Each row is a point. The last column is the point's height on a tilted bowl or saddle (a function of degree 2), plus a little noise. Count its main directions that bend up, bend down and stay straight.

Points (15 x 4):
[[ 41  -2  25  37]
 [-28  24 -95 -27]
 [-27   6  -4 -39]
 [ 28 -24  12  51]
 [-24  37   1 -18]
 [ 29  28 -17  45]
 [  2  31 -23  -3]
 [ 14   5  15 -14]
 [-32   2 -48 -47]
 [ 20  31 -19  34]
 [ -7 -11 -32  -6]
 [-39  -9  22  -9]
 [ -1 -29   8  23]
 [-69  36 -33 -27]
 [ 19  37 -14  31]]
Directions: 2 up, 0 down, 1 straight

Points (17 x 4):
[[-39 -25  57  38]
 [-65 -16  15  29]
 [ 45  11 -16  23]
 [-32 -61 -10  67]
 [  1 -27  11  11]
 [ 22 -64  46  23]
 [  3 -47  48  38]
 [-21  19  23 -16]
 [ 19  -4  25  14]
 [ 42 -28  17   2]
 [-17  19 -20  10]
 [ 31  27  36  33]
 [-16 -36 -22  38]
 [-15  14  27  -9]
 [ -1  -8   6   8]
 [-25 -63  34  59]
 [ 13  -4  36  14]]
Directions: 2 up, 1 down, 0 straight

Points (26 x 5):
[[-34 -42 -44 -32  30]
 [ 46   8 -27  20  26]
 [-32 -28  44   0   0]
 [-19  17 -26  34  -4]
 [-13  15  17  23  -9]
 [ 33 -15 -10  39   8]
 [  2  52  70 -13  53]
 [-22  -7  66 -13  19]
 [ 32 -13 -10   3   9]
 [ -6  -8  13 -29   9]
 [ 22  29 -21  -6  20]
 [ 29 -32  22  59   6]
 [ -8  32  41  49  10]
 [ 47  24 -26  45  35]
 [-20  45   8  -6   9]
 [ 61  -3  -5 -33  56]
 [ 37 -20 -16 -44  48]
 [ 12  29  -7 -19  17]
 [  3  41 -18 -67  61]
 [-17 -29  25 -50  28]
 [  2  14  22 -13   7]
 [-46  40  -6 -21  12]
 [ 37  23  20 -54  62]
 [ 15 -32  -4  52   0]
 [ 11 -11 -50 -49  51]
 [-10 -13   9 -59  35]]
Directions: 4 up, 0 down, 0 straight

Points (25 x 5):
[[-20 -13 -24  -9 -39]
 [-20   2   8 -15 -15]
 [ 23 -35 -12  27 -26]
 [ 21  43 -33   9  -8]
 [  8 -33   7  -1 -16]
 [ 69  44 -59  55 -26]
 [-58 -27  23 -34 -95]
 [ -8  28  -6  11   0]
 [-18  54  -9  22  -3]
 [ 25  10  29  -2  29]
 [ 12  39   5   7   7]
 [ 10   9 -25  13  -1]
 [ -8 -12  20 -19   0]
 [ 58  39  36 -16  21]
 [-65  34 -52  23 -43]
 [ 21  -4   2   8   8]
 [  7 -33 -47  46 -29]
 [ 72   1 -11   8 -19]
 [ 63  11 -42   5 -36]
 [-10  62 -31 -20 -39]
 [  1   5  26  -3  13]
 [  5 -24 -37  50  -4]
 [ 27  -7   8   9  11]
 [-10 -31   7  16 -29]
 [ 47  72 -25 -68  -9]]
Directions: 1 up, 2 down, 1 straight

Points (45 x 7):
[[-12  14 -41  42 -35 -11 -37]
 [ 85  44  48  68 -13  25 -18]
 [ 28  12 -49  23 -43  -8 -32]
 [-11  48   1   4  60  34  -1]
 [-14 -27 -55  13  35   4  -8]
 [-14 -15 -33 -52  19  47 -37]
 [-20  57  16  28  17  82 -60]
 [ 32  90   2   7  -3 -10  -8]
 [ -4   8   4 -11  24 -26  21]
 [ 24 -32 -45 -13  23   9   4]
 [ 10  35  12  29  31 -30  26]
 [ 27 -18 -28 -23 -18   2  -6]
 [  0  -5   3 -58  27  -7   2]
 [ 32   9   5 -57 -34  52 -50]
 [ -1  10  -6 -14  11 -50  16]
 [ 26 -28 -12  23  -6 -22  11]
 [-31 -28  38  52 -70  45 -81]
 [  2  77   1  -3 -31 -27 -34]
 [ 29   7  20 -50 -32 -23 -14]
 [-27  19  10  -9  17  11  -2]
 [-15 -20  16 -20  14 -70  15]
 [ 62 -26   8 -11 -24  29 -10]
 [ 39  65  27 -11  18   4  12]
 [  1 -21   0  43  31  29   0]
 [-24 -31  21 -46 -26  50 -56]
 [  5  25  -1 -39  58 -39  22]
 [ -1  -4  -6   7 -30  17 -17]
 [ 44 -21  36  23   8  32   0]
 [-28   6 -34  51 -35  36 -59]
 [-20  10  27 -15 -45  47 -56]
 [-13  -9  -7   3  41  17   9]
 [-25 -31  -2  -1   8 -80   8]
 [ 27  -3  45  34  19 -27  22]
 [ 23  14 -10  -4  41   7  28]
 [  7   1 -15   5  -3 -37  12]
 [ 35  -3  -5  32  21  -7  26]
 [ 12   4  -7   2  51 -25  33]
 [ 30 -11 -13   2 -43 -25 -12]
 [-10  41  26  36  12 -20   7]
 [ 50   2  14 -19 -58  17 -33]
 [ 39 -38 -16  26  -5 -38   9]
 [  5  -8 -28  37  57  50  -8]
 [ -8  23 -35  48 -52 -27 -52]
 [  6  11 -14  32  32  -4  20]
 [-34 -10  47 -16  44  81 -67]]
Directions: 0 up, 5 down, 1 straight

Points (45 x 7):
[[ 48 -31 -22   5   0  35 -44]
 [ 40  80  -9 -72 -33  13  73]
 [ 28  14 -14  -9   4   7 -17]
 [-44 -73   0  18  -4 -31  74]
 [  0 -37  14  47  -8 -24   4]
 [ 15 -26 -57 -22 -33   1   6]
 [ 37  51  17  -7  24 -20 -24]
 [-24  21 -46 -16 -15 -44  34]
 [-30  14  21  89  10 -19 -31]
 [ 34   8 -38  -6  37 -21 -29]
 [ -6  27  47   3  40   0 -33]
 [ 50 -54 -34  50 -18   5 -26]
 [-28  29  26  19 -64   0   7]
 [-35 -17   0  -1 -25  31  -1]
 [-22   8 -39 -27 -20  10  35]
 [ 27 -19  -7  49 -59  -4 -20]
 [ 19 -44 -44  21  44  13 -26]
 [ 27  28   6 -64  48  37  33]
 [ 10  37  -8 -32   4 -29   8]
 [ 24   2  35 -67   3   6 -17]
 [-33   0  31 -19  21 -32   0]
 [ -6 -39  20  22  56   0 -28]
 [ 35 -32  12 -40  56  77 -30]
 [-34   8  30  22 -10  10 -23]
 [ -4  -7  13  -9 -62   1  26]
 [-26  -2   1  15  33   1  -9]
 [-10  18  15 -31  -9 -38  18]
 [ 17  31  20 -20   2  -4 -11]
 [-40 -13 -11 -30 -16 -51  78]
 [-23 -29 -58 -10 -18 -31  46]
 [-10 -27 -31  -3  -9  18  -2]
 [-23  -8   9 -19 -49  15  33]
 [-35  10 -10   7 -19 -14  22]
 [-44  17 -49  -4   1 -34  33]
 [-80 -45  16  16 -10  -6  31]
 [-20 -16 -39 -26  20 -29  29]
 [  5  -8 -40  49  52 -54  -4]
 [-31  -8  19  23  27   3 -22]
 [-10 -22   8  53  51  -2 -21]
 [-46  33  25  24 -20  54 -33]
 [ 15  30 -33 -32 -37 -14  19]
 [ 45   6  -3  45  37 -39 -28]
 [-26 -15 -25 -23   5 -27  39]
 [ -9 -57   0 -41  82  58 -20]
 [-50  20   4  19  -7   3   5]]
Directions: 2 up, 2 down, 2 straight

Points (73 x 9):
[[ -3  15  36  19  -2 -16 -50  20  27]
 [  8  15 -19  20  13  -6 -50   0  16]
 [ -9  -8 -17 -33 -26   2   5 -85  -6]
 [ 46   0   2  18 -28  22 -41  45  46]
 [ 17  30 -20  25 -13   6  45  86   9]
 [ 62  74 -32   0 -33 -49  25 -52  95]
 [-75  17  32  43 -26 -39  -3   8  35]
 [-62  14  37 -15 -27  56 -27  31  13]
 [ 12   8  36 -36 -45 -44  57   2  25]
 [ 11 -14  -3 -44  13  24 -47  45  32]
 [ -2  -5 -33   9  -1 -19 -13 -33  18]
 [  3   2 -34 -14  14  30  17  14  13]
 [ 26  27   3  19   1  -6  18 -21  21]
 [ 17  -2  52 -83 -14   9 -51   8  45]
 [  8  10  -7  34  20   7   5 -30  10]
 [ 17  -2 -21  30  11  31   7  19   5]
 [-20  21  54 -43  10  34 -29  -8   9]
 [-43  11  53  -7 -13  34 -16  15  10]
 [ 40  -2 -33   7 -19  35 -84 -13  43]
 [ -9   6  42  -1   8 -16  34  32  11]
 [ -2  35  -9 -37 -32  16  23  13  30]
 [-48   8  27 -13  50  -1  25  21  17]
 [-49  34 -30  40 -19  -9  -8 -44  37]
 [-38 -29   0  12 -52  55 -12 -11   6]
 [  9  14  -9 -10   7  45 -19  21  18]
 [ 66   5  15 -11 -25   0 -23  28  52]
 [  6 -39   8  -2 -26  29   3  -4   3]
 [ 40 -66 -41  -3 -64 -18  45  44  13]
 [-61   5 -58 -73 -29 -17  30  10  47]
 [-46 -21  22  65 -43  12  71 -29  -9]
 [-34   0 -12 -20  13 -26   6 -32  16]
 [-18 -34  15 -14 -19 -10 -36   6  22]
 [-23   8  -8  -6  -1   4 -20   5  12]
 [-23  47  -3 -25   7  24  -9  11  19]
 [  2 -68  41  -3  13   5  21 -20   5]
 [ 12   4  67  19  26  -1 -27  41  25]
 [ 20 -26   8 -10 -24  41  61  13 -14]
 [-38  38  29 -13 -48  23  13  30  19]
 [  5  40  41  11  -4  57 -29  33  32]
 [ 27 -20 -24 -45  23 -49  21  18  40]
 [-36  32  -1 -23  48 -19 -31  -6   6]
 [-15   0  -6 -26   0  21 -54   6  12]
 [-16  -3  45 -62  23  -5  -6  45  30]
 [ 23  31 -45 -36   1  13  25  17  39]
 [-10  34  13 -45  -5  -9  18  31  30]
 [  2 -14 -28 -15  -6  13 -17  19  19]
 [-37  52 -21   5  -3   1  35  12  34]
 [-20  28 -65   5   1  -3 -47 -36  21]
 [ 28 -26 -42 -32  10  17 -61  10  28]
 [  4  17 -26  -6  51  -4  10  -6  12]
 [ 22  25 -11  21  15 -29   6 -41  29]
 [-95   7 -60  23 -10 -13  42  35  51]
 [ 20  13 -44   7 -79  46  -9 -11  48]
 [-18  57  74   3  51  11 -10 -25  30]
 [ 23   8   1   9 -48 -36 -31  64  54]
 [-12  12  36 -17  -7  16   1  40  16]
 [ -7  29  -4  48  -2 -27  15  -9  27]
 [ -7 -21 -59  16  50  -8  18 -92  12]
 [-10  23 -27  -1   7  -8  17 -22  21]
 [-27  48  64 -35  39  26 -23  85  29]
 [-15  15  23 -13 -26  50  10  -4   7]
 [ 19  48   6   4  19 -16  -5 -44  31]
 [-15   7  -4 -24  -7  33  16   1   7]
 [ 28  19  48  -2  11 -46 -59 -28  45]
 [-12   1 -12 -14 -72  -9   7   3  26]
 [-28  12   4  26 -50 -10 -19  52  31]
 [-12   7 -10 -19 -21  17 -38  46  31]
 [-49 -39 -48 -28   9 -20 -13   8  26]
 [ -7 -34 -27  22  29  21  26   1  -2]
 [-17 -12  -5  44   0  29 -20 -16   9]
 [ 29 -42 -36 -38 -24 -24  60  45  23]
 [-29 -64 -30 -32  81 -23  12 -10  27]
 [-49  28 -26   8  57  35 -34  13   0]]
Directions: 5 up, 2 down, 1 straight

Points (60 x 9):
[[ 55 -10 -12 -16   6 -57  16  22  53]
 [-52  40  -3   2  18 -11 -22  -3 -22]
 [-40 -40  39  -2   6  12   3 -37  39]
 [-39 -35  95  -1   0  15   3  30  23]
 [ 44  11  48  -3  19 -41  25  48  69]
 [  1 -16  28  18   5   9  13 -48  42]
 [-16  61   4  28 -10  51   7   7 -18]
 [ 25 -18 -28 -20  -4  29   1  -1   7]
 [ 57   0  38 -19 -35  35  44 -38  22]
 [-34 -26  19  45  25  14   9   9 -14]
 [  1   7  19  -1 -26 -52   8  34  19]
 [ 37 -15 -56  54   5   2   7  17  17]
 [ -7 -33  11  11  17   5   7  20   1]
 [-16   7  -1 -51  30  19 -14  22 -22]
 [ 15  40  25 -63 -25  14  13 -55  -2]
 [ 42  38   3   6 -28  16   4   8   4]
 [  3  -4 -24 -10 -11  12  26  17   1]
 [ 20 -25  35   0 -46  19 -32 -17  19]
 [-16 -56 -71 -14 -41 -19  59   4  36]
 [ 10 -24  -5 -16 -88  13 -41  16 -43]
 [-52  -7 -29 -35 -20   6   5 -48  34]
 [  8  47  81  21  37 -16  11  32  40]
 [ 11   1 -20  -1  -1 -29 -19  17  16]
 [-28   0 -15 -64   5  10 -12 -64  31]
 [-12 -37  49  -7 -16 -17  10  -1  25]
 [ 32  51  22 -20  14  17  -4  11  15]
 [ 14  20  24  59 -26   5 -19  38  -9]
 [-38   9  17  44 -50   2   5  -5 -24]
 [-11 -35  29 -26  -2   4  -8  70 -26]
 [  4  46   3  -6  -8 -47 -40  45  14]
 [-69  37  21  42 -21  21 -22  29 -61]
 [ 29  29 -17 -17  17  39  16  13   5]
 [-69  62   5 -31 -51  69   7  -6 -73]
 [ -2  49 -42 -77  19 -71 -11   7  36]
 [-67 -16  22   6 -18  22 -50  40 -52]
 [  3   3  58 -23  -9  21 -23  41   8]
 [ -2 -39   2  22 -12  -2 -50  13   1]
 [ 58   1  41 -26  17  -4 -50   3  31]
 [-20 -69  15  26  15  39  45   4  21]
 [-20  45 -65  26 -11 -32 -69 -31  76]
 [ 21  16  44  -9   1  18   3  17  22]
 [-34 -27   4 -20 -42  47   2 -19   5]
 [ -4  11 -47  28  19   8  25 -15  24]
 [ -4 -40  42 -33  -7 -23  33 -23  54]
 [ 17 -20  11 -10  16   3   4  32   7]
 [-25 -28   0  -8   4  -7  11 -59  55]
 [  8  -1   5  10  12 -47  -8  37  15]
 [ 13   8 -21  43 -20 -39  21  55  20]
 [-43 -19  62  -4 -27  29 -18   6  -2]
 [ 34 -33  -3 -44  42  20  13 -18  18]
 [-32   7 -16  25  35 -46  25 -13  22]
 [-10  25  10  16  16  43   9 -60  25]
 [ 42  -5   6   8 -35   9 -22  17   3]
 [ -5  14  29 -13  -3  32  -5 -26  16]
 [ 32 -43 -34  49 -10  40 -42   2  22]
 [ 45 -22   8  12   6  71 -14  38  20]
 [ 32  26 -40  -8 -40  -9 -36  26  11]
 [  4   4  37 -50  54  41  18  23  15]
 [  3 -31  -2  47   8 -27  21 -27  34]
 [-16  20 -52  24  14 -20  31 -20  43]]
Directions: 3 up, 4 down, 1 straight
